Each wall is flat, endless, passes through zero and stands at right angles to its row. A trip goes straight from one point to another. Which walls does it cross, in order?

Walls:
(1): [-1.2  5.7]
(2): [-4.0  9.0]
(3): [-1.9  0.9]
(4): [-3.3 -2.6]
(5): [-2.8 -0.1]
(6): [-5.3  3.2]
(7): [-5.0  2.5]
Trips:
[-1.8  1.4] to [-4.3  8.0] => 4
[ 5.2 -3.1] to [4.2 0.2] => none
[-3.7 -3.9] to [-3.6  3.3] => 2, 1
[1.2 4.3] to [0.3 1.5] => none

Walls:
(1): [ 1.3 -2.4 -0.5  1.6]
(2): [ 3.1 -1.6 -3.3  4.8]
(3): [ 3.1 -3.6  3.4 -1.2]
(4): [-3.0 -8.2  6.3  1.1]
(5): [2.1 7.2 1.1 8.2]
(6): [-1.8  5.4 -0.3 -1.5]
(7): [-3.0  2.8 -2.2 -0.6]
(8): [-2.2  1.2 -1.8 -0.3]
Trips:
[ 1.5  6.1 -1.7 -7.7] to [-1.7 -1.3 -1.8  3.9] => 5, 2, 1, 6, 4
[  0.9  -2.5  -6.9 -11.2] to [ 8.3  2.8 -1.4 -6.9] => 8, 7
[ 0.9  8.4 -0.7 -4.5] to [ 0.8  3.0  1.0 -7.6] => 5, 3
[0.4 7.4 5.4 3.0] to [-5.7  0.4  4.3  3.8] => 4, 8

Walls:
(1): [-4.6  0.1  5.7  1.0  6.1 -5.1 -1.7  2.4]
(2): [-6.3  4.1  5.4  2.9 -0.5 -6.1  1.8 -8.6]
(3): [  6.1 -11.1   0.1   0.0  -3.0  -1.9  -6.7  -6.4]
(4): [ 0.9 -1.9 -3.7  0.8  1.0 -5.5  0.6 -4.3]
(5): [ 5.0 -2.0 -1.3 -1.0  1.6 -2.5  4.1 -1.4]
(6): [ 1.3  0.0  1.7  2.8 -3.0  4.8  4.1 -2.5]
(7): [-4.1  0.3  2.9 -1.4  4.0 -6.0 -4.0  2.3]
(8): [-2.7  2.3  1.0 -0.9  3.8 -4.2  3.2  3.8]
(9): [ 1.1 -1.7  6.4  3.3  1.4  2.5 -3.1  6.2]
(10): [-5.3 -1.6  1.5  2.6 -5.2  4.7 12.8  5.0]
Trips:
[12.0  0.9  5.0  3.6 -1.6 -6.5 -2.8  2.2] to [ 0.8 -8.2  1.5  5.2  5.6  4.4 -6.2 -6.1] => 6, 7, 5
[-6.9 -1.3  8.7  1.5  2.9  3.4 -4.4  9.8] to [-5.3  1.0 -7.0 -4.3 10.7  5.3 -2.6 -2.4] => 10, 9, 4
[ 8.3 -3.3 -4.9  3.1 -5.4  1.3 -7.9 -0.5] to [ 0.5 -2.4  0.1 -0.2 -4.5  4.4 -2.9 10.7] => 5, 4, 6, 10, 3

Walls:
(1): [ 2.0 -3.5 -4.0 -0.4 -1.8 -4.2  1.1 -1.8 -1.3  4.0 -4.5  2.5]
(2): [-0.6  0.0  0.8  4.2 -1.1 -3.8 -2.9  7.7 -7.4 -0.4  9.2  2.6]
(3): [-6.0  0.6 -6.7  0.4 -4.2  6.6 -1.4  2.0 -2.1  1.0 -6.0 -0.5]
(4): [-1.1  1.2 -1.6  5.7  5.5 -2.6 -1.4  0.8  4.3  5.6 -3.6  7.3]
(5): [ 3.7  7.1  0.1 -3.7  1.5 -1.4 -0.1 -2.2 10.0 -2.5 -2.2 -4.1]
(6): [ 5.9 -4.4 -6.3 -0.7  2.7  1.7  7.2 -3.0 -2.2 -0.3 -2.5 -3.1]
(7): [-2.0  2.1  3.3  6.9 -4.2 -3.2  3.9  0.8  0.9 -6.0 10.6  0.2]
(8): [ 2.4 -5.3 -3.3 -4.1 -1.0 -8.3 -2.5 -0.3  1.4  2.8 -8.3 -9.9]
(9): [-7.5  3.3  0.0  4.2 -0.5  2.7  6.6  3.1  3.5 -3.5  2.9  0.5]
(10): [ 1.4  1.6 -1.8 -5.1 -1.7  1.0 -2.5  9.8  0.1 -3.2 -9.1 -9.8]
(11): [-5.2  1.1  0.5  2.8 -6.0  0.2 -0.2  1.1  1.4  4.9  3.1  5.2]
(12): [10.0 -0.6  2.1 -3.0 -2.7 -0.8  6.5 -7.1 -5.2 -0.9 -1.5  0.0]
Trips:
[ 6.1  1.1  3.3  8.0 -9.3 -2.5 -1.6  6.2  7.6 -2.4 -4.6  7.3] to [ 8.5 -4.0  2.8  7.3  1.5 -4.0  0.5  1.5 -5.4  2.0 -5.2  4.8] => 12, 9, 5, 10, 8, 6, 7, 11
[ 6.2  0.4 -0.4 -1.0  0.3  3.2  5.2  3.2 -0.8 -7.5 -3.1  3.6] to [-1.5  6.4  5.5 -0.1 -0.7 -2.4 -8.1  5.6 -6.7  2.2  0.8  4.8] => 2, 5, 6, 9, 4, 11, 12

Walls:
(1): [ 3.6 -4.9 -4.5  0.4 -4.9  1.6  4.5 -4.5 -3.8 -4.7 -0.4  1.9 -3.7  1.3
 -3.4 -3.8  7.3  2.8]
(2): [ 2.3  8.7  2.7 -1.7 -3.1 -4.5  3.8  5.4  2.4  2.8 -6.1 -5.7  3.5 -0.1
  0.0  3.3 -4.2 -4.7]
(3): [-3.9  6.7 -0.5 -4.1  0.3  4.9  3.8  6.9 -5.4  0.6  2.9  0.9 -1.1  2.5
 -1.5  1.8 -9.5  2.2]
(4): [ 3.0  4.6  3.1 -9.8 -3.4  2.3 -4.7 -0.3 -1.4  2.0 -4.0  2.1  9.9 -6.8
 -3.1  4.3  4.8  4.0]
(5): [-3.9  5.0 -1.1  0.5 -3.1 -6.9 -2.0  2.4  1.0  0.1  0.5 -4.6  3.6 -9.7
  5.9  5.6 -1.9 -0.5]
(6): [-1.6  4.1  4.5  4.6  5.1  8.8  5.4 -5.2 -4.1 -6.0 -1.9  3.9 -1.5  8.6
  3.8  1.3 -4.2 -3.1]
(7): [-2.8 -2.1 -0.5 -0.9 -1.4 -8.2 -1.3 -1.7  0.2  1.0  4.8  0.0 -3.6 -2.0
 -3.5  4.8 -6.5  1.8]
(8): [ 2.4 -2.2  2.6  4.4 -1.7  8.1  1.4 -0.8  2.9 -5.2  0.6 -6.0  1.9  3.5
 -3.7  5.1  4.1 -8.4]
Trips:
[ 9.2 -4.0 -4.5 -0.7  3.3 -1.7 -1.0 -3.2  0.2 -5.5  2.1 -2.2  5.0 -3.6
  0.3  0.1  1.6  3.5] to [-5.5 -7.5  7.7 -0.5  2.7 -3.0 -0.7 -4.3 -0.9 -4.9 -4.9  0.6  3.9  3.9
  4.1  7.0  3.4 -7.4] => 6, 1, 4
[-0.1 -2.9  1.4  0.8  0.1  3.2  5.2  1.6  2.2  1.7 -1.1 -3.1  2.6 -3.8
  9.4 -4.0  1.3 -1.9] to [ 1.4 -1.5  5.3  3.5 -0.2 -3.3 -7.7  1.9 -0.2 -2.7 -5.1  7.8 -2.6  1.2
  0.3 -6.6  7.0  0.1] => 2, 1, 8, 5, 6, 4
[-4.7 -1.6  1.6  1.9  2.8  1.9 -4.3 -0.6  1.2  1.3  5.1  7.9  4.2  3.2
  6.0  8.4 -2.6  2.9] to [ 1.2 -2.3 -2.2 -4.3  5.0 -1.6  6.6 -0.7  6.9  2.4  7.9 -6.5 10.1 -7.6
 -2.8  0.7  4.1  3.6] => 6, 3, 8, 2
[-8.5  4.8 -0.8  0.9  2.1  1.2 -3.6 -6.0 -2.8 -2.0 -4.4  3.9 -4.7 -8.1
 -1.3  3.4  7.4 -4.9] to [ 3.2  2.1 -4.2 -6.2  2.5 -0.2  9.5  1.2 -3.0 -2.9  0.4 -4.0  2.1  1.6
  0.8  0.5  2.6 -0.2] => 2, 3, 5

Walls:
(1): [  0.8  -0.9  -7.4   9.5   9.7   0.3  -0.3  11.8 -10.3  -0.8  -3.1  -7.5
   0.3   7.3  -6.9  -5.8  -6.7  -0.7  -3.6  -1.7   1.7  -0.7   2.3  -1.0]
(2): [  2.7   1.3   0.5   2.3  -2.2  -2.7  -0.2   0.6  -2.2   1.6   2.8   6.9
   2.9   6.1   1.8   0.7  -0.1  -4.4  -4.4   4.8   0.6   1.5 -11.0   7.2]
(3): [-8.4  0.6 -1.3  5.2 -0.7  0.7 -7.8  1.7  3.3 -6.0 -3.6  0.9 -9.0 -1.4
 -1.0  4.6  0.1 -2.7  5.2 -1.0  0.2  5.8  3.2  0.2]
(4): [-1.9  5.4 -4.6  0.9 -0.4  3.6  5.1  0.6 -4.5  1.2 -0.8  4.9  6.2  3.0
 -2.3 -3.2 -0.5  3.0 -5.4 -2.5  3.5  0.0  0.8  2.9]
(5): [-5.8 -5.4 -1.9  0.9  1.6 -7.2 -1.6 -1.7  3.9 -1.5 -5.2 -4.4  3.0  1.3
 -0.8 -1.8  3.2  7.7  0.0  0.0  3.7 -0.4  1.9  0.4]
(6): [ 9.4  0.4  4.2 -4.2 -3.4  6.6 -6.0 -0.8  1.0  0.8 -1.8  4.5  0.4 -0.1
 -3.9  0.0  1.1 -1.1 -4.0 -2.4 -2.9  4.0 -2.3 -2.5]
(7): [ 0.8 -1.6  0.3  2.7 -1.8 -0.9  0.6 -1.1  1.4 -1.0  2.1  5.8 -2.0 -1.4
 -3.4 -1.6 -2.1  7.8 -4.0 -4.0 -2.8  2.2 10.6 -3.5]
(8): [ 1.6  6.5 -1.2 -8.9  2.5  7.9 -1.2 -8.1 -5.0 -9.9 -3.5  6.1 -0.4  2.5
  1.6 -0.5 -2.9  5.8  3.0 -9.8 -7.4 -4.2 -2.1  0.9]
Trips:
[-4.1  1.8  0.2  3.4 -0.4  2.3  5.7  1.5 -4.8 -0.4 -5.6  1.0  0.3 -1.4
 -0.8 -1.4 -0.8  1.3 -3.3  1.6  0.7  1.0 -5.1 -0.7] to [ 0.2  2.5  0.9  0.2 -1.9 -0.6 -2.3 -1.8 -3.4 -3.0  0.2 -9.4  2.0 -4.0
 -1.4  1.0 -1.2  0.8  1.8 -3.7  0.8 -6.8  1.8  4.5] => 5, 2, 4
[ -4.7  -4.4   4.7  -5.1   5.6  -6.8   0.1   4.8  -8.3  -2.7   8.1  -1.5
  -6.2   6.2   1.3   0.0  -2.5 -10.9  -9.7   2.6   5.9  -5.7   4.8  -8.0] to [-0.1  2.1 -2.4 -1.1 -6.2  2.1  0.0  6.4 -0.9  2.3 -3.1 -6.6 -1.3  5.1
 -5.7 -1.6  1.1 -8.6  1.0  7.7  4.9  5.2 -3.5 -1.5] => 3, 6
[ 0.4  5.1  7.8  8.7  3.4 -1.2 -2.9 -8.4  2.0 -4.0  3.0 -2.6  1.6 -7.8
  2.3 -0.6  4.2 -6.3  8.1  3.9 -3.2  8.3 -2.2 -4.7] to [ -6.3  -3.4  -1.0   6.3  -0.3   0.4  10.3  -0.3   0.4   1.7   1.7   5.3
   0.1  -2.6   4.3   3.4  -3.4   2.3   1.4   9.0   8.5   0.3 -13.8   4.0] => 6, 2, 4, 3, 5

Walls:
(1): [-5.2 -3.1  9.6 -2.8 -5.1 -4.3 -3.9 -6.1  3.1  9.9 11.0  2.9 -0.5  0.6
 -4.8 -6.5 -0.5 -1.0  0.9 -3.0 -8.8 -7.7 -2.0 -4.3  9.3 -4.4 -3.7  1.3
 -4.1 -3.1  4.3  1.0 -1.4  1.5  1.2  4.3 -7.4  0.0  1.2 -8.0 -0.4 -5.7
  1.1 -2.5 -1.5 -5.7 -9.1  0.9]
(2): [ 2.4  7.1  4.9  3.0 -4.0  1.0 -4.7  0.3 -2.5 -3.8  3.6 -3.8 -3.6  1.0
  4.6  1.8 -0.1  2.4  5.5 -8.3  5.8 -0.3 -3.9  0.6  0.1  1.2 -4.1 -3.1
  0.0  2.4  1.0  4.0 -3.8 -5.6 -0.7  5.8  3.3  8.6  3.0  1.2 -0.4  3.8
  5.0 -1.6 -2.2  6.5 -0.2 -1.8]
(3): [ -3.7   3.8   1.5   1.8  -1.6  -0.6   0.9   1.0  -0.2  -1.8   4.8  -1.0
   3.0  -3.3   6.2   8.6   5.5   4.4  -7.2   4.4   6.3  -0.6  -4.1   7.5
  -9.2   1.4  -0.6   2.0  -6.1   5.7   4.5  -0.7  -0.2   4.5   6.0  -0.3
  -0.7  -1.3   2.1   3.7  10.9  -5.0 -12.0   4.4   8.1  -1.4  -2.4  -1.2]
(4): [-0.5 -0.5  3.7 -3.0 -0.6  5.0  0.6 -0.2 -4.3  3.7  7.9 -0.1 -0.9 -1.2
  2.9 -3.8 -0.2 -2.8 -1.2 -7.5  3.6 -7.0  5.9  1.3 -6.2  4.0 -0.1 -8.4
  0.0 -5.7 -4.0 -0.4  5.3  1.6  5.2  0.0  0.7  3.0  5.4 -4.1 -3.4 -0.4
 -5.0  5.8 -3.5  0.5  5.4 -3.4]
(5): [-6.1  0.1  4.3 -0.1  0.5  1.3  1.3  4.3  3.1 -0.8  1.6  9.2 -0.1  6.4
  4.4 -8.0 -5.1  9.9  2.0 -3.6  4.4  2.8 -2.5  3.1  5.1  3.6 -5.1  8.9
 -1.9 -1.7 -2.9  2.1 -0.8  1.9  3.1  8.2 -2.3 -1.0  2.4 -4.6 -1.5 -2.0
  5.3 -0.9  7.3 -0.1  5.6 -0.7]
(6): [ -5.1   4.3   0.9   0.3   0.5   9.6   1.3  -0.4   0.7   0.4   0.7  -1.7
   2.5  -3.1  -5.5  -4.6   3.5   7.6  -0.7   2.5  -2.1   1.2  -5.7   4.3
  -4.5   4.1  -3.8   0.8  -6.7   1.9 -10.5   3.8   1.7   4.3  -3.4   1.3
  -5.4  -7.5  -5.7   1.5   2.8   2.5   2.9   2.9  -1.8   0.7  -1.8  -0.4]
(7): [ -5.5   0.6   3.5  -0.3   1.4  -3.6  -4.1  -5.3   9.3  -6.1  -3.7   3.7
  -1.6  -3.9  -2.3   5.1   0.4   5.8  -2.0   3.2  -6.9  -7.7   8.0 -10.3
   6.1  -7.5   1.8   1.5   4.5  -0.2  -0.2   2.5  -2.2   2.8   3.4  -7.0
  -0.6  -1.5   2.9   6.7  -0.6   0.6   4.1   1.5   4.8   4.8   6.3  -8.3]
(8): [ -4.8  -6.4  -5.3   1.3   1.5   6.0   3.5  -4.1   1.6   7.2  -0.8  -8.1
   0.5   1.6  -2.0  -1.0   5.0   9.4   1.8   2.9  -2.4   3.5   1.1   0.8
   7.1  -7.2  -2.5   3.0   3.9 -10.1  -6.5  -2.6  -2.0  -3.1   0.8   0.4
  -3.9  -4.8  -1.0   0.7   0.9  -3.7   0.3   1.4   7.5  -1.0  -2.7  -2.1]
Trips:
[ 0.9 -8.5  2.8 -4.2  0.8 -0.3  5.2 -5.7  3.4  3.6 -6.1 -0.1 -3.0  1.8
  9.4  3.8  2.1 -4.3  1.4 -8.9  0.8 -0.1  6.7 -3.4  8.4 -3.5  2.7 -2.8
 -0.3 -3.4  6.0 11.0  2.0  2.6  0.0  1.0 -7.7 -9.6  4.3  1.3 -7.9  3.3
  0.5  3.3 -2.9 -0.5  8.1  2.9] to [  2.0  -1.4  -5.3   0.5   8.2  -9.7   0.2  -2.8  -4.3   7.2  -5.1  -0.5
  -6.2  -1.0  -5.6  -2.5   0.4  -4.9   3.5   1.4  -6.7  -2.5  -1.5 -10.2
   5.3  -1.0  -0.8  -1.6  -3.9   3.5   3.9  -5.6   3.8   0.2   0.3   4.2
  -2.4   0.0   4.0  -0.5   1.9  -1.2  -3.7  -0.8   0.0   7.0  -2.6   6.2] => 5, 4, 8
[  7.9  -2.4  -0.9   0.6   0.0  -3.9   2.1   1.0  -2.7   3.9   4.4   0.9
   6.9   0.3   1.1  -2.0   1.5   3.9   6.8   5.8  -0.3  -8.1  -1.4  -6.5
  -0.8   0.7   9.2   0.8 -12.8  -2.5  -3.7   3.5  10.5   3.6   9.7   6.8
   2.4   6.7   1.6  -3.0   0.1   0.6   0.7   4.7   3.7  -5.4  -7.4  -1.2] to [ 6.9 10.1 -3.7  2.5 -3.5 -1.1 -2.4 -1.9  3.7 -8.1  2.1  8.6 -6.3 -7.6
  1.4  2.9  5.3  3.8  5.4 -6.1  2.2 -1.5  6.0  3.3 -1.0 -2.3  0.3 -1.8
  6.2 -0.6  4.4 -1.6 -4.8  3.9 -4.3  1.9  6.8  4.7  3.1 -5.5  1.0  6.3
 -1.8 -4.6 -1.9 -8.3  0.1 -2.8] => 6, 2, 5, 7, 1, 3
[ 2.0  0.7 -0.7 -3.9 -0.4 -3.3 -1.3  6.5 -2.7 -3.0  0.5  3.3  4.7  4.4
 -6.1  7.6 -2.9  5.7  5.5  3.1 -2.6  0.1  1.4 -6.4  0.7  6.6 -7.1  5.5
  0.2  1.7 -2.1 -2.3 -3.6  0.0 -2.8 -4.0  0.3 -1.7  4.7  4.1 -4.1  6.4
  5.1 -6.3  4.2 -6.7 -5.2  1.8] to [-2.9 -2.7  4.1  0.8  7.6  4.3 -1.7  0.2  0.8  0.2  1.3 -1.1 -5.5  2.2
  3.7  6.8 -4.9  0.3  8.4 -3.7  9.2 -3.2 -5.6  3.0 -0.8  0.8  2.8 -1.1
 -0.4  6.9  2.7  4.1 -3.8 -3.7 -4.3  1.3 -6.3 -5.2 -4.9  3.3 -5.1  2.3
 -0.2  2.1  2.5 -5.3 -0.4 -1.1] => 2, 7, 3
